Every row gives one point. Each copy is the shape, with its points in the same order, turned, moved and blurred by noise. Say if it was mirrored as well.

Shape, 8 rows:
[[ 15 -56  33]
 [-23 -23 -55]
 [ 22  47  10]
 [ 42  64 -21]
 [-15  24  -5]
 [ 67 -34  24]
 [-28  -6  -4]
 [-24  -7 -65]]
Copy 1, 8 rows:
[[-72  -4 -41]
 [ 18 -58 -46]
 [ 12  10  29]
 [ 25  -8  53]
 [ 20   7 -13]
 [-80 -24  17]
 [  5  -2 -38]
 [ 42 -55 -48]]
Copy 1 is: only turned
Copy 2 (8 x 3):
[[-29  37  41]
 [ 61  -7  19]
 [-11   0 -61]
 [ 24  17 -87]
 [ 10 -25 -35]
 [ -9  80   0]
 [  9 -26   5]
 [ 64 -21  11]]
Copy 2 is: only turned
Copy 3, 8 rows:
[[ -3 -56 -34]
 [ 15  45 -15]
 [-20 -13  64]
 [  6  -5  88]
 [-26  11  24]
 [ 33 -73  13]
 [-26  12  -4]
 [ 20  52   5]]
Copy 3 is: only turned

Shape (12 x 6):
[[ 35  31  15 -29 -23 -35]
 [ 11   2 -11 -23 -61 -45]
 [ 36 -27   3 -34  12  19]
 [-42  28 -35 -28 -22 -51]
 [-10  19  -4   7 -28   0]
 [ -7  17 -65  49 -47  41]
 [-40   4 -68  51  33 -37]
 [ 47 -24   9  35   9  36]
 [-39  16 -75 -30  47 -16]
 [ 27 -46  25  32 -11  -1]
 [  3  -3 -15   0  45  35]
 [ -4  25  12 -14 -35  15]]
Copy 1 (12 x 6):
[[ 30 -36  25   7 -16 -20]
 [ 20 -13  23 -18  11 -65]
 [  0  -3 -17 -34 -18  19]
 [ 14  26  16  35  35 -60]
 [-24 -24  -4  11  13 -27]
 [-58 -24 -72   2  21 -66]
 [ -3  11 -52  36  95 -19]
 [-26 -48 -49 -32   4  28]
 [ 12  69 -48  48  26  -7]
 [-19 -49  -6 -53  34  16]
 [-27  11 -46   8   4  35]
 [-35 -22   6  13 -17 -27]]
Copy 1 is: only turned
Copy 2:
[[ 42 -60 -13 -13 -30  -3]
 [ 21 -35 -63 -23 -21  15]
 [ 31 -25  22  25  11  42]
 [-27 -51 -30 -66 -25  26]
 [-18 -31 -14   1 -34   2]
 [-45  37 -21  18 -76  21]
 [-56  29  22 -72 -18  -3]
 [ 14  16  30  51  -7  -8]
 [-37 -20  41 -71 -22  63]
 [ 11   7  -7  33  24 -20]
 [-16 -11  59  13  -8  29]
 [-13 -54 -16  22 -37  12]]
Copy 2 is: only turned
Copy 3 (12 x 6):
[[ 11 -24  16   3  53 -32]
 [ 23  14 -27   3  62 -24]
 [ -6 -40 -24  28 -12   3]
 [ -6  16  -7 -42  73  19]
 [-21  30   2 -14   9 -16]
 [  7  71 -27 -69 -30 -23]
 [ 31  53  -1 -57  -5  89]
 [ 26   3  -5  21 -63  -5]
 [ -6 -18 -15 -81  25  67]
 [ 15  22 -18  54 -22   6]
 [-18 -14   7 -14 -38  32]
 [-33  16 -11  -3  25 -23]]
Copy 3 is: only turned
Copy 4:
[[-13  16  24  11 -16 -40]
 [  1  17 -14  22 -40 -45]
 [ 19 -31   6 -50   6  -9]
 [  7  54 -49  35  18 -28]
 [  1  25  -9   7 -18  17]
 [ 62  51 -28  -7 -48  54]
 [ 79  26 -40  59  31  28]
 [ 39 -44  29 -24 -24  45]
 [ 54  47 -43 -12  71 -10]
 [ 17 -58   0  12 -33  24]
 [ 34 -11   7 -26  41  41]
 [-17  30   2 -12 -23  11]]
Copy 4 is: only turned

Shape:
[[  3 -15 -25 -31   9  17 -33   7  17]
 [ 32 -11 -76  33 -21 -20 -76 -33 -14]
 [ 36  55  44   7  29   1   5  40 -25]
 [  7 -27 -92  -4 -20 -29  -9   4  23]
 [ -8 -17 -14 -21 -40 -48 -11  20  -6]
 [  6 -32 -74 -14   9 -64 -18 -33 -37]
 [ 17 -19 -33  -6  -5 -29  22  -9  21]
 [ 50 -32 -64  16 -56   4 -29 -54 -44]
 [ 30  39  18 -10  20 -10  -1   5  54]
 [ -9   5  58   9  55   5  13  18  27]
 [  4  26  14 -46  15 -15  -8 -17  38]
 [-20  57  42  28  12  10  -5  -8  20]
 [ -8  56  -1  -1  19  26  10   2 -11]]
Copy 1, 13 rows:
[[-13   7 -11 -25  15  61  16   1 -10]
 [  6  17  15 -25  32  45  95 -45  52]
 [ 25  12 -45 -54  -2 -46 -13  -8 -23]
 [ 26  40  47 -20  41  72  56  10   1]
 [ 26  25   8 -23  -9  28  39  51  15]
 [  8  65  25 -72  38  55  48  15  63]
 [ -2  41  38 -30  36  21  28  27  -3]
 [ -4 -30  34 -49  60  24  91  -4  59]
 [-19  34  14 -32 -13  -9  -2 -14 -56]
 [-27  43 -32   0  11 -21 -50   5 -28]
 [-28  29  17 -49 -28  24  -7   6 -29]
 [  2   8   2   0 -24 -33 -38 -31  -5]
 [ 22  -3   4 -43   8  -1 -41 -26  -4]]
Copy 1 is: mirrored
Copy 2 (13 x 9):
[[  8  -2  29  12  24  34  -1   2 -23]
 [-61   1 -15 -19  45  26 -14  70  23]
 [  5 -34  -7  59 -27 -29  25 -43  19]
 [ -8  56  17 -35  22  43  16  39  10]
 [  2  38  10 -18   5  20 -32 -23  38]
 [ 14  35 -44 -34   8  28 -31  57  14]
 [ 15  49   9 -18  12  -8   6   7  -3]
 [-69  -2 -36 -69  38   3 -12  24 -12]
 [  0  31  31  65  13 -26  15 -14  -9]
 [ 44 -23  56  49 -21 -46  -1 -18  -3]
 [ 12  34  26  53   7   1 -23 -11 -27]
 [-23 -13  51  62 -45 -40 -12 -12  -3]
 [-13 -10  20  41 -48  -3  12  -9 -23]]
Copy 2 is: only turned
Copy 3, 13 rows:
[[ -6  24  35 -15  -6   4  15  33 -13]
 [  9 -53  50  34 -50  12  34  35  46]
 [  1  64 -37 -55  -9  -4  35 -50  43]
 [ -6   8  52  73 -28  -9 -10  25   7]
 [  0  11  -1  26 -22 -63   4  20  -3]
 [-21 -17  82  43 -18 -46  16  -5  23]
 [-12  16  23  24 -29 -14 -25  -6  -5]
 [-40 -71  36  23 -23  -8  -5  44  53]
 [ 15  52   2 -40 -53  12  -8 -11  -6]
 [ 10  41 -13 -64  -3   4  12 -63 -45]
 [ 10  49  30 -54 -36 -19 -11  10 -10]
 [ 53  10  -9 -64  -7   0  -4 -33   1]
 [ 30  29  15 -44  26   9   1 -16  39]]
Copy 3 is: only turned
Copy 4, 13 rows:
[[-11 -13 -19  28 -32 -21 -29   2  -1]
 [-43 -33 -29  15 -11  19 -30 -67  74]
 [-27  -8  40 -81 -23 -40  -4  20 -14]
 [-10  -6 -73  32  -3 -14  17 -38  35]
 [-19  18 -32   0  12  27  11  -4 -11]
 [-30   5 -74  -4   4   5 -27 -86   0]
 [  0  18 -28   6 -16 -26  24 -41  -1]
 [-14 -27   4  32  43   9 -23 -90  47]
 [-32  30  19 -14 -60 -50  17   8   6]
 [ 22  15  23 -47 -82 -28  -4  15 -32]
 [-30  50   4   7 -44 -38 -17   4 -16]
 [  7  43  38 -52 -51 -20 -20  21  30]
 [  5  18  11 -46 -14 -55 -36  15  19]]
Copy 4 is: only turned
